Every row gives one point. The last column is the point's height on a tilted bowl or saddle (a function of degree 2), plus a little noise. Count its main directions that bend up, bend down and stay straight.
(in the rows, 128 means zero)

Points (10 x 3):
[[ 61  85  70]
 [123  56  68]
 [159 123 104]
 [110 101 101]
 [185 148  95]
 [ 98  76  82]
 [133 157 116]
 [141  93  95]
 [174 166 103]
 [167 122 100]]
Directions: 0 up, 2 down, 0 straight

Points (15 x 4):
[[104 159 101 143]
 [ 49 131 138  74]
 [168 107  97 125]
 [141  79 126 152]
 [105 190 136 143]
 [ 87  41 121 111]
 [137 126 212  61]
 [ 89 168  84 168]
 [138 159 123 124]
 [ 78 128 156  78]
 [111 171 154 105]
 [ 95 178 173  78]
 [ 97  82  79  86]
 [148 160 181  69]
 [157 118 126 128]]
Directions: 1 up, 2 down, 0 straight

Points, 25 rows:
[[137 178 135 116 154]
 [120 118 146  92 144]
 [140 108 171  89 139]
 [168  90 133 105 133]
 [121  92 160  53  97]
 [ 74 121 121 114 119]
 [126 184 137 137 151]
 [240 177 127 127  45]
 [125  82 162 131 119]
 [161  62  53  80 201]
 [102 136  93 153 130]
 [182  93 172 103 108]
 [154 158 110 131 136]
 [176 151 149 126 146]
 [190 147 147 124 134]
 [ 99  96 119 143 136]
 [126 160  98 132 133]
 [131 117 153 106 150]
 [147 121 150 124 149]
 [239  59 145 106  26]
 [137 192  52  99  64]
 [ 64 134 170 124 126]
 [222  87 111 166  78]
 [152 174 145 142 154]
 [163 123  54 106 155]]
Directions: 1 up, 3 down, 0 straight

Points (39 x 7):
[[177 147 146 155 125 111 122]
 [ 37  72 233 149 110 119   7]
 [150 154 150 145 108 148 121]
 [144 144 109 156 231  99 106]
 [156 150 157 129 124  96 123]
 [ 93 125 113 101 134  97 125]
 [ 92 100 184 188 172  95  93]
 [165 147 138 115 108 145 121]
 [134 121 120 156 166 130 139]
 [177  82 136  41  77 113  83]
 [ 99  94  45 103 149 120 114]
 [122 178 159 186  64 169  75]
 [156 163 148 191 102  99 112]
 [132 181 179  94 177 104 103]
 [126 120 172 113  44  77  74]
 [ 98 124 154 118 117  79 116]
 [ 95 127 159 105 201  65 100]
 [ 99 127  57 204 123 140 111]
 [172  81 209 137 142 153  99]
 [121 135 133 150 136 137 135]
 [113 110  67 131 172 112 128]
 [202 150  89 116 211 148  92]
 [ 90 168 171 150 137 143 104]
 [155  88 134 170 175  96 129]
 [117 105 119 127 137 141 137]
 [ 97 142 100 115 159 173 118]
 [113 109 111 136 211 105 120]
 [135 170 140 187 146  86 119]
 [111  70 110 168  86 153 116]
 [103 108 132 130 135 213 108]
 [125 148 103 190 104 131 124]
 [184  22 118 211  85 105  90]
 [ 35 109 160  86 119 141  65]
 [130 196 139 169 153 185  97]
 [106  86 172  89 176 116 111]
 [ 88 115  81 134 125 167 116]
 [158 141  98  79 118  73 112]
 [113  86 116 172 132 135 133]
 [154 130 192 143 145  94 113]]
Directions: 0 up, 6 down, 0 straight

Points, 74 rows:
[[122  94  69 110 127 115 127  95 149]
 [213  60 123 152 125 142  73 117 100]
 [156  86 108  94 101 114 152 150 124]
 [120 129 107  99 148 136 139 122 138]
 [ 82 116  84 148 101 166 130  96 110]
 [137 160 156  92 133 103  96 135 143]
 [151 133 138 160 144 138  81 107 109]
 [139 110 103 157 178 167 121 103 107]
 [  7 135 104 191 101 131 129 108  48]
 [110  96 126 176 146 101 145 163 170]
 [105 153 176 106 103 148  96 106 116]
 [141 182 209 141 136 166  86 163 204]
 [105 100 152 147 116 118 140 125 144]
 [148 168  76 109 117 147 106 128 150]
 [ 82 132 193 159 149 179 128 100  90]
 [ 84 159  74  79 147  92 116 144 139]
 [138  92 104  88 165 118  75  99 141]
 [ 98 112  98 113 111  54 140 148  88]
 [122  84 122 152  74 151  68 106 119]
 [104 138  66 112 121  93  77 127 150]
 [146  89 166  85  75 114 135  90 117]
 [128  99  98 134 141 110 124 123 147]
 [114 152 159  93 102 182 125 100 109]
 [111 133 139 120 111 138  65 162 147]
 [158 144 184 172  65 162 188 119 239]
 [136 137 118 178 134 134 127 153 146]
 [144 138 104 106 144 115 145  87 134]
 [136 121 182 146 171  85  71 176  83]
 [120  77  72 138 128 152 127 130 187]
 [116 103 112 105  89 175 118 110 106]
 [ 27 154 119 132 136  99 176 103 126]
 [175 168 157 140 105 154 160 136 184]
 [ 82 130 156 146 118 151 172  69 113]
 [132  99 154  99 147 152 102  79 103]
 [130 188 101 133 143 115 147  97 131]
 [206 164 121 183 144  67 106 109  30]
 [118 119 131 178 115 141 136 148 161]
 [ 88 146 105 172 153  89 132 124 127]
 [205 103 102 168 128  82  55  32 126]
 [114  92 130 160 156 113 194  90 188]
 [129  85 161 172  88 131 104 106 107]
 [205 139 138 170 126 144 137 166 131]
 [120 144 153 109  96 124 167  86 155]
 [ 91 126  68 187 124  96 196 123 151]
 [115 161 127 140  42 108  71  95  85]
 [120 136 125  74 124 138 140 112 121]
 [176 128 215 147 111 100  61 177  50]
 [ 85 133  97 130 132  81 159 178 140]
 [137  87 110 168 139 175 132 144 171]
 [131 145 100 104 109 143 133 148 140]
 [144 119  64 114 125 131 115 115 141]
 [179 165 135 159 138 161 112 170 159]
 [150 103 143  69 130 139 138 173 111]
 [186 152 132 166  91 146 108 134 152]
 [100 174 155 109 145 112 180 161 196]
 [ 91 157 145 177  96 136 114 139 122]
 [104 157 167 122 114 140  64 125 129]
 [ 85 143 102  56 159 122 140 132 138]
 [120  79 119 191 153  94 105 149 140]
 [137 109 131 144 141 125 122 139 140]
 [149 142 131 148 114 140 129 111 134]
 [ 71  94 106 114  93  75 106 124  83]
 [152 109 165 105 148 128 122  92 125]
 [146 169 115 157 132 153 130 132 139]
 [ 88 162  97 118 212  60 110 113 199]
 [151 192 159 134 124 133 142  85 171]
 [114 118 148 127 184 134 182 106 172]
 [ 75 124 138 148 107  99 132 127 115]
 [168 101 148 139 170 107 133 142 103]
 [132 126 108 107 151 162  64 173 203]
 [146 122 143 156 133 141 137  96 123]
 [152 176 207  75 147 190 112 146 217]
 [211 214 209 127 172  70 136 181 135]
 [ 74 118 123 107 103 151 141 143 124]]
Directions: 4 up, 4 down, 0 straight

Points, 69 rows:
[[172  59  81 106 213 105  86 136 141]
 [144 236  82  91 124 135 133  96 177]
 [118 131 144 146 106 145 205 154 130]
 [ 94 137 125 145 182 173 139 110  93]
 [154 160 187 151 119 117 108 147 101]
 [154 129 103  97  58 109 167  69 143]
 [139  92  78  23 138 148 124 207  34]
 [160 117 147 174 128 115 186 144 131]
 [164 136  98 115 144  48 115 158 110]
 [143  75 145 178 114  74 139  97 174]
 [122 143 173 168  92 111  88 122 128]
 [ 47 163 105 233 131 142  94 102 183]
 [171 130 127 147 163  96 103 136 138]
 [130 130 106  72 101 126  94  61 165]
 [150  89 147 182  76 136 111 147 151]
 [144 180 141  96 126 160 122 170 121]
 [ 80 108 204 190 142  90 103 142 110]
 [156 119 180 102 142 133  92 120 126]
 [174  98 123 124 154 110  84 182  85]
 [142 131 107  39 170 132 115 105 130]
 [155  73 138  64  45 120  66 137 164]
 [178 102  55  98 222 125 163 158  75]
 [162 184 119 127 120 224 198 136 212]
 [105  20 131  64  80 174  93 122 215]
 [125 122 103  96 175 147 105 131 103]
 [174 156 126 170 159  95  89 101 181]
 [154 199 119 133 142 142 137  97 145]
 [147  84  79 197 105  87  56  87 230]
 [138 117  91 109 114  87 122 153  92]
 [ 53 155 103 125  89  97 114 118 146]
 [130  56 101 118 123 128 103 136 135]
 [ 95 145  97 129 167 200 120 124 121]
 [143  71 168 104  83 139  92 100 173]
 [136 155 135 176  50 105 130 142 133]
 [135 144 112 167 117 136 146 150 123]
 [105 194 121 200 108 122 149  77 127]
 [ 64 152 144 117 191 110 120  52  73]
 [118 126 146 100 181 135 117 131 100]
 [117 142 136 126 162 109 118  65 116]
 [170 108 162 180 132 118 134 142 130]
 [167  94 158  97 142  90 145  94 149]
 [ 88 148 213 135 151 168 122 124  66]
 [142 156 118 145 138 102 118 170 103]
 [187 140 156 150 179 158 106 115 163]
 [ 77 167  84 132 148 191 182  98  92]
 [155 170 176 114 154 126  89 162 107]
 [144 128 155 174 177 137  85 106 151]
 [143  90 148 142 175 121 113  50 145]
 [199 121  49 152 111 124 197 173  97]
 [ 93 127  86 186 185 118 113 122 130]
 [163 169 109  85  84 156 139  87 156]
 [148 188 158 161 144 155 128 163 134]
 [ 89 218  75 157 169 154  79 165 191]
 [121 154 150 114 130 131  84 109 135]
 [154 124 151 241 139 176 178 148 201]
 [ 80  78 161 156 107 136 131 174 126]
 [162 149 121 211  86 101 125 181 127]
 [116  58 121 146 120 142 171  69 139]
 [169 206 149  93 117 140  66 161 152]
 [188 117  79 100 114 120 116 184  56]
 [141 109 182 113 158 113 181  41  90]
 [112 135 129 119  74 199 105  79 174]
 [163 117 153 174 133 119  76 161 124]
 [ 43 159 103 150 174 187 127 158 126]
 [122 112 109 118 151 170 222 211 131]
 [169 127  69 158 157  89 181 151 104]
 [200 181 133 167 157 127 148 140 161]
 [ 58 102 147 199 132 100  78  78 173]
 [ 63 169 123 179 105 108  91 156 155]]
Directions: 5 up, 2 down, 1 straight

Points:
[[120  38 186 173 141 102 146 120 179]
 [ 91 116 133  87 121 111 131 100 134]
 [104 149 132 144 154 107 186 149 161]
 [112 152 114 132  48 164 170  95 160]
 [ 85 169 152 149 148 119 158  84 189]
 [190 173 126 139 171  96  85 157 160]
 [179 130 209 137 196 103 115 144 183]
 [125 166 101 149 172  72 167 132 177]
 [179 193 136 195 204 108  96 226 179]
 [124  87  97  64 183  81 134 185 142]
 [164 124 133 143 119  87 128 100 142]
 [ 90 171 203 194  68 182  37 132 217]
 [118 160 214 164 143 146 179  73 209]
 [ 94 163 155 102 179 119  64 104 176]
 [146 114 108 148 237 124 185 124 174]
 [176 119 158 153 117 118 123  17 193]
 [135 107 194 112 109 126 108 158 158]
 [157 152 106 126 151 117 184  86 156]
 [195 153  96  73 159 228 109  62 158]
 [106 123  97 143  86 141 153 176 136]
 [116 114 140 160 187 121  92 107 144]
 [179 126 177 105 149 133 136 128 149]
 [190  99 106 115 135 185 141 123 127]
 [ 92 134  95  90 124 175 143 139 108]
 [142 104 103 127 150 202 139  75 125]
 [164 143  81 117  81  86 139 162 158]
 [144  72  68 116 172 136  72  84 149]
 [185 138 137 122 166 157 124 197 145]
 [180 126 194 156 135 170 129 121 157]
 [197 100 132 154 161  43 175  76 200]
 [159 109 113 104 102 149 173 132 119]
 [183 131 173  77  71 156  74 124 185]
 [ 89 142 103 173  93 125  96  46 194]
 [ 74 105 130 123 106  87  92 149 160]
 [130 160  76  87 157  53 100  75 197]
 [146 139  91 150 132 145  93 181 122]
 [157 143  93 117 147 104 113 147 129]
 [177 125 156 106 116  90  94 164 162]
 [ 84 143 177  74 164 135 136  95 176]
 [148 120 161 115 126 228 114  82 145]
 [150  88 148  98 103 100 174 111 127]
 [165 121 138 119 167 219 150 132 127]
 [151 149 124 104 160  57  84 129 170]
 [111 111 134 138 100 111  68 165 146]
 [162 106  90 202 132 111 116 117 153]
 [ 81 133 141 102 172  98 178 197 182]
 [ 23 119 107 140  73 140 129 121 184]
 [101  96 129 176 113 130  62 147 145]
 [ 69  75  73 145 173 105 101 149 155]
 [119  89 123  88  92 131  93 148 126]
 [119  99 108 134  90 161 164 112 118]
 [ 78 106  63  81 213  89 115 168 148]
 [142 117 104 153 108 139 146 111 124]
 [144 163  99 102 110 169 127 129 128]
 [137  81 190 107 100 172 166 164 159]
 [231 110  78 106 157 163 122  56 191]
 [148 111 181  34 113 208 112 185 176]
 [ 93 167 129 125 134 139  48 157 147]
 [107 157  96 112 107 149 202 169 160]
 [204 145 119 122 114 142 141 196 178]
 [132 179 104  76 103 128  81 139 155]
 [ 94 137 105 115 118  77 141 164 151]
 [ 97 160 134  71 176 144 147 171 147]
 [171  69  65  77 125 114 129 150 126]
 [163  72  88 121  94 177 157 160 133]
 [157 100  64 126 156 127  59 137 132]]
Directions: 6 up, 0 down, 2 straight

Points (64 x 9):
[[176 125 167 134 119 108 126 132  98]
 [133  67  86 141 135 148 131 182 103]
 [130 157 150 152 121 121 137  90 105]
 [153 202 130 123  84  97 148 110  74]
 [ 47 131 117 129 158 121 221  89  64]
 [ 77 135 159  98 142 133  98  90  86]
 [172 131 181 133 111  89 117 169  79]
 [146  87 103  86 175 171 117 146  82]
 [ 94  79 109 156 137 138 128 114 113]
 [ 90 102 118 205 140 144  91 140  93]
 [165 152 118  88 117 145 116 133  91]
 [134 144 120 164 150 127 131 122 104]
 [ 93 110 177 132 123 106 138 187  98]
 [166  88  73  96 131 142 187 150  87]
 [ 75  81 141  82 102  81 135 107 100]
 [124 103 147 156 114 135 170 110 123]
 [125  97 129  74 121  99 126 141  95]
 [118 111 146 107 119 111 117 156 107]
 [ 96 180 105 185 105 146 107 138  93]
 [103  77 137 110 129 142 110 119 115]
 [ 61 117 123 143 121  61 138  92  93]
 [183 149 132 145 111 122 121  89  96]
 [113 119 153 166 119 110 135 124 118]
 [184 132 128 142 127 127 164 139  99]
 [168  88 141 102 101 155 119 106 108]
 [122 164 167 122 168  97 140  38  82]
 [122 141 143 134 105 125 180 122 112]
 [150 110  51 134  39 136 128  41  77]
 [156 110 135 100 137 128 114 163  95]
 [151 108 159 104 194 154 194 101  85]
 [163 119 122 182  77 116  82 114  98]
 [ 99 169 121 115 117 118 129 104  98]
 [130 171  58 113 133 119 155  99  90]
 [161 136 126  96  98 145 132 203  75]
 [173 198 145 211 119 152 110 105  41]
 [107 123 174 105 130 120  91 109  98]
 [138 136  74 106 127 109 117  85  99]
 [140 176 102  73 164 105 127  71  77]
 [144 147 108 181 136 121 124 159 101]
 [167 131 169  77 139 135 140 166  69]
 [191  91 106 114 209 176 156 108  67]
 [ 95  99 141 126 161 144  90 116  94]
 [190 118 110 180 116  86  96 147  81]
 [128 127 105 122 117  91  85 125 101]
 [117 122 142 119 108 127 103 135 115]
 [ 95 143 126 115 117  60 128 124  93]
 [123  74  77 163 169 142 168 131  90]
 [104 153  86 167 156 114 137 110  92]
 [142 119 136 126  74  90 108 136 106]
 [ 77 127 175 144 111 115 150 134 116]
 [162 158 206 118 127 142 152 103  82]
 [102 107 115 111 128 159 172 104 113]
 [151 114 179 123  93 176 127 113 109]
 [147 126 149 151  78 158 127 173 110]
 [132 165  66  70 157 132 119  95  77]
 [130 105 182 108  73 156 137  98 124]
 [178 107 136 133 119  76 154  82 105]
 [122  87  81 125 140 158 151  42  94]
 [114 122 202 135 153 134 161 100 104]
 [107 112  75 133 112 188 136 158 114]
 [179 168 101 149 114 142 172 122  90]
 [117 157  95 134 144 189 111 114  90]
 [ 85  83   7 164  84  97 166  83  44]
 [ 69  93 172 111 126 131 108 149 105]]
Directions: 0 up, 6 down, 2 straight

Points, 73 rows:
[[ 81 110  82 192 187 127  98  76 113]
 [138 161 159 219 149 115 155 185  49]
 [156 129 117  94  45 193  93 136  98]
 [149 113 170  79  96 125 147 192  86]
 [176 121 193 119 113 134 150 115 101]
 [198 108 146 183  84 137  95  89  91]
 [ 91 121 139 125 195 162  55  93 129]
 [151 113 136  79  92 155 169 112 118]
 [161 162 104 117 147  68 148 121 106]
 [145 129 121  72  83 102 111 110 122]
 [ 68 141 181 192  88 155  54 211  33]
 [ 63 130  93 104 129 118 104 155 111]
 [113 184 115 129  58 109 138 113  87]
 [156  99 172  88 124 158 125 162 110]
 [185 112  66 154  27 124  70 110  64]
 [140 121 198  97 123  88 106 123 109]
 [146  95 189  98 128  41 103 147  89]
 [ 87 105 152  82 157 171 109 113 130]
 [ 95 106  95 134 121 139  95 159 116]
 [179 125  53 158  91  62 185  98  63]
 [ 98 157 211 181 177 144 127 174  60]
 [136 155 148  45 114 161 139 127 118]
 [130 168 133 144 109  82  83  55 111]
 [125 145  52 118 118 125 101 171 100]
 [176  88 102  93  78 146 104  89 122]
 [120 115 133 143  98 139 163  74 116]
 [ 78 134 125 153 102  26 173 123  57]
 [ 95 144 156 107  50 159 112 165  84]
 [ 95 105 106 144 109 117 168 148 101]
 [106 149 129 120 217  76 119 145 106]
 [180 174 137 126 152 126 122 127 110]
 [149 100 161 122  79 101  91  66 114]
 [167 128 146 154 133 110  69 187  93]
 [114  89 192 173 145  91 161 113  87]
 [143 189  75 141  95  87 157  94  88]
 [188 168 104 183 152  49  81 165  65]
 [121 148 153 113  60 114 154 107  97]
 [153  65  44  89  95 100 152 101  97]
 [109 109  94 149  87 104  91  83 117]
 [134 141 136 100 125 115 104 136 128]
 [ 73 118 196 129 170 164 113 126 105]
 [ 98 139  72 102 114 126 121 154 112]
 [154 176 115 116  88  92 145  78 103]
 [148 147 116 106 145 145  98 127 132]
 [112  93 122 211 160  92  57 164  91]
 [ 59 198 159  72 157 132 147 200  53]
 [ 73 120  90 117 162 170 158 144 107]
 [215 146  91 145 206  79 128 127  84]
 [ 46  97 175 144 155 155 105  66 110]
 [104 157 153  90 104 136 149 159 101]
 [ 93 133  83 163 153 129 182 180  78]
 [115  54  68 116 154 108 195 150  86]
 [ 97  62 117 136 145 180 194 152  91]
 [148  84 164 152 128  57 189  84  74]
 [ 93 189 223 145 167 106 110 111  75]
 [143 158 145  84 134  95 138  97 122]
 [ 92 188 121 107  70 119 151  98  94]
 [122 134 155 109 146 121 187 148 100]
 [ 90  76 137 133 127 106  84 169 110]
 [100 122  93  60  65 202  86 140 100]
 [ 83 149  72 166 104 130 153 184  69]
 [117  92 166  78  94 152 107  92 128]
 [118 136 134 171 109 100 137 128 104]
 [ 81  88 233 135 103 122 143 181  57]
 [130 112  83 146 118 136 185  81 112]
 [169  14 146 132 109 180 146  91  99]
 [149  97  68  57  75 148 101 200  77]
 [136 170 124 141 116 162 147 177  88]
 [150 134 132 127 139 211 153 134 109]
 [172  97 153 132  80 125 130 134 105]
 [102 125 109  39 145  90 137 125 117]
 [176  99 142 162  73 109 121 142  90]
 [ 92  75 109 155 183  44 124 123  98]]
Directions: 0 up, 8 down, 0 straight
